Rows are points. Each copy is the shape, with its points in the same order, turned, moved and blurred by noise. Say if it was mirrored as well.

Shape, 7 rows:
[[-22  33]
 [-26  13]
 [  8 -10]
 [ -9  48]
 [  8 -48]
 [-28 -89]
 [ 12  39]]
Copy 1:
[[  7 -39]
 [-13 -34]
 [-12   9]
 [ 25 -36]
 [-43  30]
 [-98  25]
 [ 29 -15]]
Copy 1 is: mirrored
Copy 2, 7 rows:
[[ 10  42]
 [  5   8]
 [-38   1]
 [-10  46]
 [-41 -43]
 [-14 -99]
 [-28  44]]
Copy 2 is: mirrored
Copy 3 (7 x 2):
[[ -8  21]
 [ -3  22]
 [  8 -19]
 [-36  18]
 [ 43 -46]
 [101 -32]
 [-29  -4]]
Copy 3 is: mirrored
Copy 4 (7 x 2):
[[-16  27]
 [  3  24]
 [ 13 -15]
 [-36  21]
 [ 48 -31]
 [101 -10]
 [-34  -1]]
Copy 4 is: mirrored

Shape:
[[ 53 -17  -7]
 [ 13   9 -48]
 [ -7  15 -39]
 [-11 -84  65]
 [-39 -18   3]
 [ 39  24  -2]]
Copy 1, 6 rows:
[[ 14 -54 -12]
 [ -5 -27  44]
 [-18 -14  39]
 [-78 -35 -85]
 [-60   2  -1]
 [ 33 -18  -4]]
Copy 1 is: mirrored
Copy 2:
[[ 57 -17  -2]
 [  6 -50  -2]
 [-14 -42  -6]
 [ 34  82  51]
 [-23  15  20]
 [ 30 -20 -41]]
Copy 2 is: only turned
Copy 3:
[[ 25 -11 -19]
 [ 48   4  41]
 [ 22 -11  61]
 [-95  36 -22]
 [-34   5  49]
 [ 31 -39   9]]
Copy 3 is: only turned
Copy 4, 6 rows:
[[-24 -27  -5]
 [ 37 -36   6]
 [ 45 -13  -5]
 [-47  36 -93]
 [ 35  27 -50]
 [ -5   4  35]]
Copy 4 is: only turned

Shape (9 x 6):
[[ 43 -50 -46  -4  28   6]
 [-35 -10 -18  41  23  18]
 [-73  45 -33  46 -40   0]
 [-11  65 -19 -14  16 -45]
 [ 30  66  16  18  25  44]
 [ -4  -8   5 -21  28 -64]
 [ 23  52 -11  25 -47 -26]
 [-40 -51  47  -1 -34  38]
 [-51  42  16  -9  37  63]]
Copy 1:
[[-31 -32 -41   3  -5  41]
 [  0   6  44  38  -2  37]
 [ 53   4  98   2 -35  21]
 [-17 -52  57  14 -13 -47]
 [  6  23  -3  54 -21 -59]
 [-53 -44  37 -20  33 -11]
 [ 11  -4  35 -42 -43 -41]
 [ 40  34  20 -17  73  29]
 [ 40   5  37  87  35 -19]]
Copy 1 is: mirrored
Copy 2, 9 rows:
[[ 31  43  -6  -4 -43  27]
 [ 13 -19  -3 -19 -15 -49]
 [-26  -2 -59   4  28 -91]
 [ 30  -9 -70  22  46  10]
 [-20 -61 -65  -7 -27  15]
 [ 44  13  -5  -9  49  17]
 [-28   5 -93 -28  27   7]
 [-61 -11  56 -19  16 -25]
 [-23 -84  -6  47 -14 -27]]
Copy 2 is: mirrored

Shape, 12 rows:
[[-28 -24  15  36 -35  34 -56  14]
 [ -3  23  -6  35   7  -7 -51 -26]
 [ 31  -5  54  32  58 -34  57  71]
 [ 33  52  84 -51  88 -40   5 -25]
 [  3  34   4 -24  17 -44  20 -25]
 [  9  -7 -14  -6   0  -4 -33 -63]
 [-35 -36   7  16  52  12  27  88]
 [ -9 -50  56  25  34   5  58  56]
 [  1  13  -5 -19 -45  -6 -47  -6]
 [  6 -38  -4   2  -1 -34 -53   3]
 [ 66  28 -26 -35  10   2 -25 -41]
 [  2   1 -10   0   3   0 -36 -11]]
Copy 1, 12 rows:
[[-19  31  54 -27 -41 -11 -47  10]
 [ 11  28  20  12  -3 -52 -25 -24]
 [ 79 -48  53 -43  36  39  58 -43]
 [ 74 -63 -13  84  -2  27  31 -58]
 [ 58   5 -24  27  46  -4   4 -16]
 [ 10   5  14  46  28 -38 -39  17]
 [-18 -67  28 -68  31  25  36  -6]
 [ 30 -65  53 -53  48  52   3 -22]
 [ 16  28  12  14 -13 -16 -25  45]
 [ 18 -23  25 -13  -7 -48 -28  31]
 [ 36  25  15  75  31 -45  35  43]
 [  0  11  16  21  15 -31 -15  11]]
Copy 1 is: mirrored
Copy 2, 12 rows:
[[  -1  -19    3  -17   -4   54    5   29]
 [  -4   43  -27   31    1   23    4   14]
 [  33    2   -6  -27   -9  -39  -47 -121]
 [  46   39  -43   42  103  -60  -60  -59]
 [ -15   44    4   35   51  -49    1  -39]
 [  10   38   16   54   45   15   25   11]
 [   8  -65  -33  -28  -17   -9   12  -89]
 [  25  -52   21  -24   -6  -17  -35  -92]
 [  -8   31    5  -21   43    6   27   28]
 [   2   28   -2   -5   38   52   27  -29]
 [  47   61   -1   33   49  -31   51    6]
 [  11   20  -11   15   28    9   28   -1]]
Copy 2 is: only turned

Shape, 13 rows:
[[ -6  14 -23   5   1 -19 -24   2 -25]
 [ -4  20  11 -17 -10   0 -12 -23 -11]
 [-26   4 121  -3  15 -16 -38  -9   9]
 [ 62 -49 -15  -6   7 -19  -4   5 -15]
 [-11 -32 -27  23 -33   7 -37  -2  -9]
 [-22 -37 -15  21  11  -8 111 -10 -20]
 [-19  20  -7   3  22   6 -19  -8  -4]
 [ -1  18  -7  -1 -33  12 -21  61 -18]
 [-28  17 -28   5  24  -5 -23  -7 -19]
 [-17  11  -3  22  -6 -21 -15  -9  24]
 [ 15  16 -27   7  17  21 -12  -4 -11]
 [-30  11 -21 -12   7 -10 -14  -9  -6]
 [  3  12 -26  30 -13 -10 -28  -7 -29]]
Copy 1, 13 rows:
[[ -2   1  23 -31 -12   3  12  21  16]
 [-20 -15  16  -6   8 -20  -8  26   8]
 [ 22  -7   0 -17 103 -39 -66  25  15]
 [-11 -37  33 -32  -7   2   7 -50 -37]
 [-23  38  33 -46 -22 -15  -2  -2 -22]
 [-30  39  -2  74   7  18  37 -60  -3]
 [ 16   5  -5 -14  -5 -18   2  28   9]
 [-32   7   0 -39   3  46 -21  40 -13]
 [ 23  14   4 -14 -19 -10  20  33  14]
 [-14  15 -18 -33   5 -26   0   2  15]
 [  8 -14  -5 -10 -38  -6  -7  17 -15]
 [ -7   9   4 -11   1 -12  25  29   6]
 [ -7   8  24 -33 -32  -1 -10   8  23]]
Copy 1 is: mirrored
Copy 2:
[[ -4   7 -14   8  26  27  -4 -27  22]
 [ 25  -5  -5  -5   9   5  16 -21  -6]
 [ 91 -22  54 -25   7 -40 -35 -43  13]
 [ -8  30 -18 -17   6  -1   4  40  66]
 [  6  43 -25  34 -18  22 -15 -24  34]
 [-29 -17 -78 -48 -32  -3 -62  27 -24]
 [ 12 -19   2  20   9  23  -9 -18  10]
 [  7  58  14  18  37  34 -29  -3 -23]
 [  5 -16 -15  22  17  35 -20 -25  17]
 [-12  -5   7  -2 -16  13 -14 -42  14]
 [-11   0 -10  29   8  15  -2  14   6]
 [ 10 -11 -18   5   5  42   1 -32   7]
 [-10  15 -22  28  17   1  -3 -27  21]]
Copy 2 is: only turned
Copy 3, 13 rows:
[[ 42   1   3  -3   9  23  -6  30  -2]
 [ 42   6  19 -24  15 -22   1  14   3]
 [ 55 -22 -17 -70 -31 -84 -39  29  35]
 [-18 -36   0 -45  29  28 -22  46 -47]
 [ 36 -57  16  -1  29  24 -31 -12 -14]
 [-75  29 -36   0  63  -5 -12 -11  25]
 [ 36   8  -5 -12 -13   9  -5  -4  -2]
 [ 46 -24 -26  37   5 -11 -15  29 -41]
 [ 37  10  -4  -8   4  32  -1  -7   5]
 [ 30   1  17  -5  -3   1 -48   6  10]
 [ 15   3   8  -5  -7  27   8   5 -21]
 [ 47  20  -4 -13  21   9 -12  -1   2]
 [ 24 -18  20  10   7  32 -11  23   5]]
Copy 3 is: mirrored
Copy 4, 13 rows:
[[ -20    1  -20  -17    5  -17    0   19  -43]
 [ -46  -11  -14    5  -10  -13   -9   -6    2]
 [ -46   10  -15  -18 -114  -33   28  -30   33]
 [  -7  -25   11  -39   18  -20   22   69   29]
 [ -34  -29   33  -36   18  -31   20    2  -44]
 [  45  -53  -50   10   52    4   64  -25   26]
 [ -26   -5  -28  -35   -9   -4   -6  -11  -24]
 [  17  -24   20  -12  -17  -39  -29    8  -41]
 [ -27    1  -37  -36   12   -4   -6   -1  -41]
 [ -25   11    4  -16  -10    9   23  -17  -20]
 [ -20  -24  -13  -37    9    7  -24    8  -15]
 [ -26   10  -29  -15   14  -20   -4   -6  -22]
 [ -28  -26    0  -21    3    2    7   17  -46]]
Copy 4 is: mirrored

Shape:
[[ 62 -17  33  21  12  -8   3  21  21  14 -13  13]
 [-21  41 -17  14  -6  26  11   2  21   4 -31   3]
 [ 29 -21  24 -23   6  -1 -15 -30  32 -25  32 -10]
 [ -9  10 -25 -18  -3  25 -12  -7  28  33  82  -4]
 [-24 -30 -24   7  22 -52   8 -16 -31  28  19  -6]
 [-23 -19  25  -6   1  23  -9  -4 -19  30  48  75]
 [-12  15   3 -15   6   1  59  24  25  20 -27   0]
 [ 16  31 -13   8   2 -38   1  29   9 -37   5 -12]
 [-31  -8   7  10  15 -90 -13  19 -47  24 -26  38]
 [ -6  -9 -24  -5  66  22 -11  13  12 -23   8  17]
 [121 -16 -11   3  19  36  21 -14 -42  30 -24 -17]
 [-28  -6  39  -2   1  13 -19  27   6  27  26  -8]
 [-21 -25 -12  18   7  24 -11  18  29  29   3  27]
 [ 53 -27  -9   7  -1  -6  33  11 -10 -93 -12 -10]
 [ -4 -22 -18 -40  -3 -39  -8  27  12  27 -28 -15]]
Copy 1 (15 x 12):
[[-30 -43 -34  36 -26 -40  23  14   7  15 -13  -3]
 [-20   5 -20 -15  26   6   8  29   4 -40  16 -35]
 [ 12 -45 -13  -9 -23   6 -17  -7  21  57  -6   7]
 [  7  15  19   0  29  13 -24  54  53  45 -17  31]
 [  7  10  53   5 -35   5   7   6 -37  10 -10  31]
 [  7  26 -15  80  14  19 -19 -13  33  22 -16  34]
 [ -7   2 -14 -10  13 -33   6   7  -4 -32  31  31]
 [ -2 -59  23  -9 -23   2  -2  30  19 -35  12  -5]
 [  9   0  74  57 -53  -5  26 -25 -16 -45   8  10]
 [-62 -27   5   8  12  50  -3  -3   9  12  25   7]
 [-37 -68 -23  26  30 -15  46  70 -65  39 -29  -6]
 [-22   6  -1  -6  -3  -6  11 -18  49  -3 -33  24]
 [-49  37  -9  21   0  -8 -11   4  21   7  -5   1]
 [-24 -91 -29  -7 -26  25 -41  17 -46 -20  -9   3]
 [-15 -22  55 -13   5 -45 -11 -13   1  -1  -2   4]]
Copy 1 is: only turned
Copy 2, 15 rows:
[[-47  -6 -13  11   2 -32  -6  -8 -41  -3 -29  45]
 [  5  33 -13 -17   1  -8 -36  26 -27  -9  -2 -38]
 [-36  -4 -10  -3   7  -7   1 -37 -30  46  38  16]
 [-25  -7 -51 -36  53  33  26 -19 -26   2  37 -35]
 [ 11  -9  15  16  10  33  56  26  -4 -17  24  18]
 [-11 -19   7   2  70 -40  46 -31  -6 -22  11 -41]
 [  8  36   1  -5  45   0 -22  38 -22  14 -32   8]
 [-11  11  19  -1  -6  46 -31 -18 -48 -10  -4  11]
 [ -4 -23  84  40   8  16  42  34 -28 -45 -15   5]
 [ 11  -7 -19  24  37  -7 -40  -2 -20 -28  50  11]
 [-45  72 -74  53 -18 -37  37 -17 -50 -20 -13  54]
 [-54   3  12 -29  40  -3   3   3  12 -11  13 -11]
 [-15 -29 -27   2  34 -14  -5  19   3 -15   0 -23]
 [ 14  34   2  45 -27  12 -42 -70 -10  17  -9  46]
 [-39   0  10  44  23  36  -1  46 -20  17  -4   1]]
Copy 2 is: only turned
Copy 3, 15 rows:
[[-70   6  14   6  19  16 -52   3 -27  -1  13 -14]
 [ -8 -20 -23 -21  25  11  24  39 -13  -6 -11   4]
 [-25 -18  42  31 -15  13 -41  -6   0   7 -29  34]
 [-19 -30  24 -42 -27  -8  -5   9  24  66 -36  30]
 [  4  50  29 -42 -26 -31   0 -27  -7  -7 -18  -9]
 [-27 -11  24 -15 -56  22   0  17   5  42 -37 -68]
 [-53  11 -42  -1   8   6  36   0  -6  -5  -5  10]
 [ -9 -25   6   7  37 -42  -9 -17 -34  -2   3   5]
 [-12  43  40 -30  17 -33  28 -38 -31 -33 -10 -77]
 [ -6 -40 -18 -33 -18  16 -28 -30 -26 -19 -40   0]
 [-34  24  10 -22 -18  64 -61  -7 -60  17  80  32]
 [-36 -25  16 -18  -7  -4  -5   4  48   4  -7 -24]
 [-28  -1 -15 -40   6  25 -21  10  14  11 -44 -27]
 [ 17  -8 -29  61   2 -16 -62 -25 -53 -11  17  12]
 [-21  28  12 -11  40  14  14 -51  14  -2  -9   2]]
Copy 3 is: only turned
Copy 4, 15 rows:
[[-33  16  19 -30  13  28  -3  -9  32 -31  41  36]
 [-50 -31  15  -7   1 -11  -7 -15 -11  10 -30  -3]
 [ 33  14  32  27  -9   6   8 -30   1 -22  36  20]
 [  0  34 -14  53   5  -7   9   4 -60  11  -1  38]
 [ 14  15 -43  14  15  32  30   6  29  41  -7 -21]
 [  6   8   3 -18  -8  13  28  63 -44  20  40   7]
 [-44 -22 -14 -21   6  10 -30 -40  -6  37  21   2]
 [  9 -24 -13 -11  30  27   3 -45   1 -24 -24  20]
 [ -7 -23 -52 -40  13  67  56  12  35   9   1 -44]
 [ -4 -54  18  42   2  33   5   5   5  20  10  39]
 [-37  58  34  -3 -10  64 -75  19  59 -24  -5  47]
 [ -9   0 -32 -16 -28 -11  34  -1 -20   4  21  39]
 [-45 -17 -10  13  10 -17  23  28   0   9  26  17]
 [ 52 -41  29 -17  36  18 -56 -27  45 -32   7  22]
 [-29 -14 -56  22  -9  29  -5 -25  20 -16  25 -23]]
Copy 4 is: only turned

Shape, 18 rows:
[[  1 -35 -18  -2  18  17  46 -30 -27  25 -52  23]
 [-34  64   3 -42   0  -7 -29  29  -3   8 -53  -2]
 [-38  34 -26  -8  23  36  10  67  24  15 -38  -4]
 [ -8 -35  15 -27   0  42  22 -32  -7 -22   5  27]
 [ 40  16 -48  28 -34 -29  10  67  23 -36  17 -33]
 [-21 -24 -36 -50 -17  10  30 -26 -34 -26 -28  -8]
 [ 21  -8  -5 -49 -16  34  32   0 -60   1 -21 -62]
 [-22 -43   1 -17  34  34  -8   7 -52  49 -54  33]
 [-23   2 -36  42   4  65  13  13 -22  48  38 -56]
 [-35 -45  22 -40  21  26 -18  -1  41 -32  -8 -41]
 [ 16 -38  16  42  36  23   6 -21  -9 -31 -28 -16]
 [-19  16 -58 -23  15 -32   6 -25   2  54 -52  24]
 [ 42  52 -49 -26 -21  37   9   1  22  31  13  -4]
 [ 34 -38 -21  36 -20 -27  17  19  25  42  17  36]
 [-37 -31  17 -11  47  11  30  20 -24  -1  -7  -4]
 [-28  60  29  10  19   9  16  45  14  31  -2 -41]
 [-10  64 -29 -46  29  -7 -41   9  35 -26  47  -9]
 [-46  31  -7  38 -50  -5 -26  69  39 -48  51 -53]]
Copy 1, 18 rows:
[[ 44  -4 -19 -16  20  32 -32 -12   8 -68  12 -18]
 [ 14   5  33 -28 -34  22  14  20 -44  40  36   6]
 [ 46 -32 -12  -8 -32  28 -30   3 -47  48  42 -31]
 [ 14 -16  12  10  35  38  -1 -33  56 -10  -1 -20]
 [-37 -33 -65 -27  -9 -50 -34  32  15  68 -10   1]
 [ 17  23 -12 -44  18  47 -25  -8  25  -4 -16   9]
 [ 32  34 -12 -46 -36   1 -39 -57  47   5   2  15]
 [ 70  25  30  11  29  10 -27 -32 -25 -45  24 -32]
 [ 38 -63 -31  14   1  -7 -75 -70  -5  19  40  48]
 [  0   8 -13 -31  60  41   2 -51  21  54  56 -40]
 [ 33 -44 -16 -49  47 -14   7 -42  25 -24  30 -34]
 [ 21  16 -25  -3   0  37  -6  30 -53 -51  30  27]
 [ 29 -17 -53  32 -44   8   8   4  22  31  25  45]
 [-21 -24 -44  50  29 -36 -22  22  14 -30  16 -15]
 [  3 -18  12  -9  17  27 -32 -58 -15  -9  10 -56]
 [-14 -62   7 -18 -57   9 -24 -32 -26  33  72  -6]
 [-24 -27 -23   5 -12  43  53 -30 -28  78   5  33]
 [-51 -74   5 -21  23 -11 -41  -3   1 121  20  11]]
Copy 1 is: only turned
Copy 2:
[[ -2 -29 -27  -9  -3 -48   1  31 -12   8 -58   2]
 [-50 -71  19  26  15  -4 -11 -44  38 -31   6 -11]
 [-11 -49  42   0  29  32 -37 -25  -9  -4 -34 -36]
 [-31 -34  -3   3  52 -37  15  49 -14  39  -8  19]
 [ 16  14  71 -18  -3  31  67 -22  -2  -5  36 -33]
 [-15 -42 -11  -9  47 -73  43 -14  13  27 -22 -14]
 [ -7 -12   9 -23  25 -57  24 -57   5  51 -26  43]
 [-62 -23 -43 -15  25 -40 -32   2 -40  -5 -56   5]
 [ 31  42  19 -11  13 -12 -62 -31  -6  41  -1  -2]
 [  0 -31 -22  -7 110  23  15  -1  23  16  -4  18]
 [ -2   5 -39  17  10  20  34  29 -11  22 -25  31]
 [-10 -37   0 -14  -8 -57 -16   9  29 -58 -29 -29]
 [ 18 -11  87  12  19 -42  -5   6   2 -25  15  17]
 [  2   9  21 -55  -5  -9  18  53 -41 -34  28 -15]
 [-32 -20 -19 -34  36   7  -6  14  13  38 -41   2]
 [ -6 -23  40 -10 -15  41 -52 -24  38   8  15   8]
 [-39  -1  76  27  71   7  -3  16  70 -21  31 -19]
 [  9  -1  48  10  39  63  17 -37  26  27  93 -54]]
Copy 2 is: mirrored

Shape, 15 rows:
[[  41   26  -39   -8  -21   12   12    4   -9    7   -7   -3]
 [  14  -10   12  -13   15   -7   -6  -39   12   -2   31  -44]
 [ -20  -22  -31  -16   27   21   71    1    3   26   31   14]
 [  -8  -20  -36    4   17  -20   -7   -1   16   34   29    1]
 [  18   22  -20  -19   17   12   -7   19   -4   31   17   16]
 [ -17   37  -16   -9    5   24    5   -3   -9   24  -10   -5]
 [  -9  -25   -5   -8    0  -15   -8    1  -13   -8   -5  -34]
 [ -15  -21  -19   43   17   12  -14  -49  -16  -15   16   -1]
 [ -22   14   -9   17   27  -26   42   16  -10   16   24   -1]
 [ -15  -18  -14  -21   19  -60   -2   -7   -7  -22   29   -7]
 [ -31   -4    4    1   -3  -46    2  -49    6    8  -12  -46]
 [ -12  -13  -19    0   20   -5   31   -1   -5    8   -3  -84]
 [  19   -5   90    1  -71   13  -11  -53   29    4   27    1]
 [ -20   -1  -26   33  -16    3   23    7   45 -121   -5  -16]
 [  48  -12  -13   -4   19  -29    9   -4   33   -7 -100    5]]
Copy 1 (15 x 12):
[[  9 -31  -5 -13  -7  29  -3  38 -24  27  48  -6]
 [-31  16 -23   6 -10   4  19 -30   6  -1  46  21]
 [  6  21 -19 -61  12   5 -48   2  20  55  24  45]
 [  2  18 -17 -41  21 -16 -10  -6 -13 -14  24   2]
 [ 11  11 -23 -37  -4  22   8  34   3  17  18 -14]
 [ 24 -13 -15 -11  -1   6  16   9   8  46   6  -4]
 [-23  11  10   8  -7 -17  -2 -14 -31  20  16   5]
 [-23 -28 -31 -12  13   9 -23 -62  -8   1   5  -6]
 [  0   1 -35 -31 -15 -32 -22  18  -2  17  -7  45]
 [-59  14  -5  -3  25 -32  -9  10  -7 -15  11  24]
 [-11 -17  13  14   1 -52  21 -37   2   2  25  28]
 [-15   9 -15 -10 -29 -36  13 -23 -36  54  43  39]
 [ 24   9   9  84 -24  43 -15 -37  47 -42  42  15]
 [-31 -28 -19  49  58  39 -16 -19 -80  20 -12  76]
 [  0 -34  85 -38 -18  34  35   3 -52  -3   8  40]]
Copy 1 is: only turned
Copy 2 (15 x 12):
[[ 40  38  18  13 -22  17  -5   7   9  -8  22 -20]
 [ 10 -17  -5 -27 -30 -23 -10  11   0 -39 -17  15]
 [-32  -7 -14  -5 -55  46 -43 -27   5  23  11  -9]
 [  4  23 -24  17 -26   4 -35 -10  -2   9 -21  35]
 [ 24  28  -2   2 -20   4 -14   2  36  29   8  10]
 [  9  17  34  -6   4  28 -14  -6  29  10  -4   3]
 [  3  14 -11 -17  -9  28  -4  33 -11 -26  -7  33]
 [-21  42   7 -36  -9  -8 -19  -8 -45  -7 -34   3]
 [ -1  -3 -27   3 -12  46 -12  -4   6  24 -37 -11]
 [-26  13 -43  13 -28   8   6  34   2 -16 -34  19]
 [-11 -16   4   8  19  14 -20  17 -17 -55 -39  22]
 [ 24  -9   1 -31 -31  59 -33  13   0 -48 -30  19]
 [ 19 -59  26 -13  20 -59  36   5 -57 -12  43  20]
 [-22  43  -4 -19 -40  57  93 -27 -45 -59 -14  -1]
 [ 13  59 -46   2  47  31 -10 -12  17 -73  48  -5]]
Copy 2 is: mirrored
Copy 3, 15 rows:
[[ 22 -47  -7 -12 -40   5 -33 -10   8  -9 -27 -15]
 [-40 -13 -23 -12 -23   3  -2 -34 -45 -26 -40  21]
 [  3   5  38 -65   1  52 -42 -10 -26 -33  -2  17]
 [-27 -13  28 -44   4 -13  -4 -21 -16 -11  -6 -11]
 [-12 -10  16 -12 -30  10 -32 -26  14 -26  -3 -30]
 [  3  -4 -15  -9 -21  26 -23   5 -14 -26  -1 -37]
 [ -9 -20  -5  11  -5 -14  -5 -11 -42 -19   2  20]
 [ -2  17  21 -23 -22 -25   3  11 -64 -17 -57  -6]
 [-27   2  17 -30  10  12 -32  28   0 -38  -6  15]
 [-25 -12   1 -22  15 -44 -30 -22 -30 -48  -7  33]
 [-25 -21 -44 -26   3 -17  28  16 -49 -35  -9  24]
 [-38 -42 -15 -10  -9  29 -22  18 -59  -5   6  33]
 [ 19  15 -47  20   3  31  67 -60   0 -26 -88  22]
 [ 36  42 -44   2  10 -40 -68  11 -43  47 -44  56]
 [ 25  -6 -29 -22 -87 -37  15   3  11  14  42  45]]
Copy 3 is: only turned
Copy 4, 15 rows:
[[-32  -8  24  -2  -6  31  15 -19  12  24  -8   2]
 [  9 -44 -29 -23  -8   2 -22  -5 -30 -11   7   6]
 [-33 -24  -6  58  25  25  26  18 -63  15  29  27]
 [ -6 -30 -20  45  16  16  -6   8   6 -15   0  40]
 [-26 -13   1  22  29   5  29 -32   4  -6  -6  17]
 [-46  17   4   8   4  16   9 -25 -14 -21  18  18]
 [-21  -4  -8   1  10  -4 -36  25 -10  -4  -2  -4]
 [  1  -1 -25  38 -58 -15 -17   6 -16 -15  -5  13]
 [ -5   5  -4  28  22  -7  15  14 -13  11  54  33]
 [ 20 -29   0  33  30 -21 -42   7  -5   5  24  -4]
 [  0  -5  -4 -12  -6   5 -71  15 -19 -21  27  37]
 [-44 -11 -42 -19   7  19 -33  38 -17  11  39  12]
 [ 51 -18  47 -63 -30  10  15  19 -49 -61 -32  15]
 [ 45  43  -6  32 -31  56 -21  34  -4   4  31 -87]
 [  4  62  -2  -4  33  49 -51 -13  -6  50 -58  20]]
Copy 4 is: only turned
